Rows are points. Each copy is the shape, with its points in the same order, turned, moved and blurred by noise. Say if it was mirrored as well.

Shape (5 x 2):
| -23 |  40 |
| -13 |  51 |
|  27 |  47 |
|  56 | -45 |
| -20 | -64 |
Copy 1 (5 x 2):
|  -7 | -39 |
| -22 | -39 |
| -38 |  -9 |
|  -1 |  74 |
|  68 |  33 |
Copy 1 is: only turned
Copy 2 (5 x 2):
| -26 |  28 |
| -23 |  37 |
|  19 |  51 |
|  64 | -35 |
|   0 | -73 |
Copy 2 is: only turned

Shape (9 x 3):
|   0 |   8 |  82 |
| -33 | -34 | -44 |
|  73 |  45 |  42 |
| -59 |  56 |   9 |
| -61 | -17 | -40 |
| -36 | -17 |  -5 |
| -38 |  42 | -39 |
| -26 | -17 |  15 |
|  38 |  23 |  52 |
Copy 1 (9 x 3):
|  17 | -77 |  29 |
|  12 |  51 |  71 |
|  86 | -49 | -25 |
| -36 |   3 | -10 |
| -18 |  49 |  61 |
|   1 |  15 |  57 |
|  -7 |  47 |  -2 |
|   9 |  -7 |  55 |
|  55 | -58 |   6 |
Copy 1 is: mirrored
Copy 2 (9 x 3):
|  67 |   7 | -33 |
| -63 | -13 | -52 |
|  60 | -29 |  58 |
| -20 |  59 |   5 |
| -65 |   4 | -49 |
| -35 |  -6 | -47 |
| -66 |  25 |  -1 |
|  -1 |  -8 | -49 |
|  48 | -15 |  13 |
Copy 2 is: mirrored

Shape (10 x 6):
| -43 | -58 |  28 | -73 |  52 | -24 |
| -18 |  23 |  16 |  54 | -21 | -84 |
|  29 |  51 | -15 |  58 |  -2 |  14 |
| -70 |  13 |  64 |  22 |  18 | -10 |
|  -1 | -28 |  -2 | -26 | -31 |  55 |
|  91 |  22 |  -9 |  16 |  21 | -64 |
| -10 | -46 | -13 |  12 |   5 |  52 |
| -63 | -48 |   9 | -37 |  48 |  -8 |
|  -2 |  60 | -75 |  41 |  -2 |  11 |
|  49 |  40 |  39 |  -3 | -30 | -40 |
Copy 1 (10 x 6):
| -40 | -15 | -40 | -32 |  83 |  30 |
|  39 |  38 |  56 |  56 |  -1 |  70 |
|  80 |  32 |  53 |  11 | -24 | -20 |
|  58 | -42 |  18 | -13 |  45 |  65 |
| -12 | -21 |   0 | -48 | -31 | -22 |
|  -3 |  74 |  48 |  72 |  22 | -45 |
|  24 |   7 | -41 | -45 | -24 |  -6 |
|  -5 |   4 | -31 | -46 |  60 |  49 |
|  58 |  80 |  77 | -42 | -28 | -11 |
|   9 | -10 |  70 |  56 |  10 | -19 |
Copy 1 is: only turned
Copy 2 (10 x 6):
|  81 | -76 |  10 |  39 |  40 |  39 |
| -19 | -17 |  72 | -47 |   6 | -43 |
|  -4 |  73 |   8 |  -8 | -20 | -40 |
|  33 | -32 |  59 |  50 |  20 | -64 |
|  -5 |  -4 | -46 |  62 |  -6 |  14 |
|   7 |  63 |  34 | -65 |  29 |  39 |
|  19 |  -4 | -62 |  35 |  14 | -23 |
|  76 | -69 |  -4 |  33 |  18 |  -3 |
|  17 |  47 | -10 | -25 | -77 | -39 |
| -31 |  37 |  64 |   3 |  17 |  28 |
Copy 2 is: mirrored
Copy 3 (10 x 6):
| -51 |  47 |  57 |  21 | -80 |  15 |
| -51 | -28 | -15 | -61 |  20 | -51 |
|  28 | -42 | -17 |  21 |  52 | -40 |
|   6 |  -2 |  59 | -40 | -33 | -60 |
|  54 |  19 | -18 |  20 | -35 |  32 |
| -68 | -12 | -66 |  55 |  34 | -42 |
|  41 | -33 |   7 |  34 | -42 |  26 |
| -28 |  11 |  68 |  11 | -63 |  19 |
|  19 | -44 |   7 |  12 |  86 |  14 |
| -18 |  33 | -56 |  -2 |  18 | -59 |
Copy 3 is: mirrored
